Each row of a before or after table is a point. One or more steps were done to the points. Then noise was added and the rows were shuffled. The steps act on columns, c1 being the first. What was done? A step turns or swaps two columns, mirrors them in a line or flattens them onto one, adds a multiple of one to another, or multiplies or shifts one. Angles are multiples of 10 degrees, from the lower column toward the higher: turns from -170 to 170, lines from 10 to 170 but not 90. Use the fewest steps. Two steps may share a column if one is a turn and the other turns, adds or multiplies; they go together, in the order done. Otherwise the lowest column goes first.
In the rows, 128 means zero.

Before, 8 rows:
[[102 163]
 [158 179]
 [152  71]
 [161  87]
 [ 93  70]
 [163 141]
 [120 188]
 [158  62]]
After, 8 rows:
[[ 86 156]
 [136 124]
 [178  88]
 [175  94]
 [ 94 161]
 [122 132]
 [144 115]
 [166  95]]
Steps: flatten c1 and c2 onto the line at 140 degrees

Before:
[[ 60 179 110]
 [188  96 139]
 [ 99 146 152]
 [142 158 115]
 [110 200  72]
 [156  53 146]
 [163  99 164]
 [110 103 134]]
After (8 x 3):
[[153   6 123]
 [140 177 128]
 [158  86 123]
 [ 97 158 131]
 [117 244 133]
 [ 62 212 140]
 [190  73 122]
 [108  89 132]]
Steps: flatten c1 and c3 onto the line at 170 degrees; multiply c2 by 1.6

Before (10 x 4):
[[170 144  23 129]
 [113 173 153 152]
 [165 113 156 126]
 [151 151 173 113]
 [ 76 122 140  80]
 [ 70 104  68  76]
 [111 123 226 106]
 [ 62  58  92 113]
 [ 62 127 100 134]
 [151 128  69 141]]
After, 10 rows:
[[ 75 129 105 194]
 [171 119 159 177]
 [ 78  98  69 133]
 [158 150 168 171]
 [118 180 152 217]
 [ 81 115 149 145]
 [ 75  60  90 166]
 [161 130  72 200]
 [116 121 224 169]
 [175 153  24 193]]
Steps: shift c1 by 10; shift c4 by 60

Before:
[[ 44  94 150 168 128 179]
 [ 97 144  78 175  81 106]
 [ 85 155  65 186 172 111]
 [121 120  53 152 159 186]
 [ 52 160 160 122 168 116]
 [ 52 124 143 162 158 200]
 [155 144  61 223 140 127]
 [116  87 151 139  83  79]
 [103  45 176 110  77 189]
 [148 158 180  99  73  97]]
After (10 x 6):
[[112  88 170 122 186  92]
 [200 159 180 154  82 196]
 [167 179 215  61 180 190]
 [151 164 124 113 172  79]
 [167 145  67 171 166 111]
 [214 179 176 142 111 177]
 [ 95 174  55 210 121 124]
 [169 148  64 185  81 109]
 [198  97 149 144  76 117]
 [128 146  77 143  92 183]]
Steps: turn c1 and c5 by 170 degrees; mirror c2 and c4 in the line at 70 degrees; add 0.5 times c6 to c3

Before:
[[115  88  72  65  88  74 133 160]
 [102 166  81 150  81 149 209 164]
 [188 161  91  87 194 107 139 207]
 [175 185 131  86 132  62 178 105]
 [ 98 199 129  86 146 131 111 152]
 [ 94 192  54 100 155 151 114 173]
 [222  77 135 170 117 155 119  99]
 [135  82 132 108  73 130 198 196]
 [156 191 135 139 117  40 205 133]
 [114 137 137 149 150 129 207 145]
 [211 180 119  52 183  63 166 117]]
After:
[[196 128 123 116 149  41 217 133]
 [141 145  86 156 188 166 220 164]
 [202 122 166 147 125  51 188 105]
 [190  84 144 181  74 148 149 207]
 [150 191  95 101  43 143 128  99]
 [154  70 116 207 172 173 123 174]
 [ 90 172 156 209 137  91 144 160]
 [124 102 116 109 131 139 218 146]
 [ 96 193 148 135 125 164 209 194]
 [223  99 190 175  74  57 175 118]
 [162  79 165 147 179 143 122 152]]
Steps: turn c1 and c2 by -50 degrees; turn c2 and c5 by 120 degrees; mirror c3 and c4 in the line at 150 degrees; add 0.5 times c8 to c6; shift c7 by 10

Before (12 x 9):
[[ 81  81 145 156 153 123 145 114 101]
 [108 166  58  90 175 153 137 110 161]
 [159 117 158 118 166 157  76 154 141]
 [111 170 154 126 111 148 152  90 123]
 [107  97 157  99  84  62  91 147 141]
 [140 140 168 110 154 104 132 155  77]
 [126 152 138  74 134  99  59  92 170]
 [135  77  71  63 180 167 103 115 109]
 [119 151  64 147 164 123 146 124 153]
 [112 176  91 115 146 132  54 185 121]
 [174  99 145 153 128 110  90 162 153]
 [102  93 160  80 163 143 129 142 124]]
After, 12 rows:
[[141  86 171 109 164 136 172 142 128]
 [137 147 116  64 138  94 140  55 195]
 [155 162 126 147 112 148 143  49 116]
 [158 172 133  62 144 126 102 250 149]
 [ 76 113 171 117 127 109  89 184 161]
 [139  89 169  89  89  79 136 148 151]
 [157  72 134 147 154 119 115  95  90]
 [155 154  52 127 171 138 166 118 162]
 [141 150  68 162 168 110 122 143 138]
 [106  87  65  73 179 149 168 128 130]
 [122 143 185 102 150  98 141 165  88]
 [ 94 130 174  84 160 142 112 170 158]]
Steps: mirror c1 and c2 in the line at 80 degrees; multiply c8 by 2; turn c3 and c8 by -20 degrees; turn c4 and c7 by -60 degrees; turn c4 and c9 by -20 degrees; add -0.3 times c5 to c6

Before:
[[ 93 100 195 130 144 104 123 145 158 159 102]
 [128 126  78 121 131 156 115 192 163  98  97]
 [130 120 174 208 132 141 174 121 148 147  68]
 [ 91 149 177 105 117 109 150 185 156 164  93]
 [105  88 152 132  70 176 161 128  68 126 166]
 [158  88 161 142 151 150 153 136 111 115 129]
 [102 155 177 167 152  99 134 154 144  63 129]
 [117 120 106 130 129  95 124  94 131 109  81]]
After (8 x 11):
[[125 121 171 196 132 167 243 136 109 149   9]
 [150  91 154 117  70 175 209 123 189 127 203]
 [152 151 177 114 117  98 182  67 100 167  60]
 [149 155 178 174 150 116 142  99 114  63 128]
 [160  98 194 138 144 110 117 106  96 155  75]
 [116 125  77 110 132 151  95  67  93  98  67]
 [ 96  87 162 134 150 153 189 124 145 114 131]
 [144 119 104 140 129  98 116 159 126 109  35]]
Steps: turn c1 and c8 by 170 degrees; turn c4 and c6 by 20 degrees; multiply c7 by 2.5; multiply c9 by -1; multiply c11 by 2

Before:
[[116  64 102  60 191 119  32 172 143 171 167  96]
 [ 58 163 165 171 119  61 134 103 180 142 170 160]
 [159  69 212  73 110 187 127 163 114  92 103 214]
 [128 100 171 171 125 193 120  53 188 110  60 148]
 [103 144 115 152 118  64  57  75 147 145 184 225]
 [131  61 118 104 126 105 144 179  82  94  68 139]
 [141 123 167 162 110 180 112 161 121  96 133  96]
 [172 113 146 174 149  93  55 101 136 184 110 205]]
After:
[[ 95  84 139  50  48 124  32  68 147 101 101  94]
 [137 131 217 181 132 193 119 201 190 147 163  96]
 [ 98 111 214 172 151 186 106  95 118 155 129 145]
 [140 175 242  58 150 190 126 110 115 157 162  27]
 [129 197 182 186 100  87  55 158 137  81 142  73]
 [203 183 159 157 139  58  57 148 152 109  65  97]
 [110 112 159  96 129 100 147 118  84 166 207  71]
 [214 117 204 189 136  66 144 124 176 115  77 143]]
Steps: turn c2 and c12 by 120 degrees; turn c1 and c2 by 140 degrees; shift c3 by 40; multiply c4 by 1.3; turn c5 and c10 by 170 degrees; turn c8 and c11 by 160 degrees; add -0.3 times c9 to c8
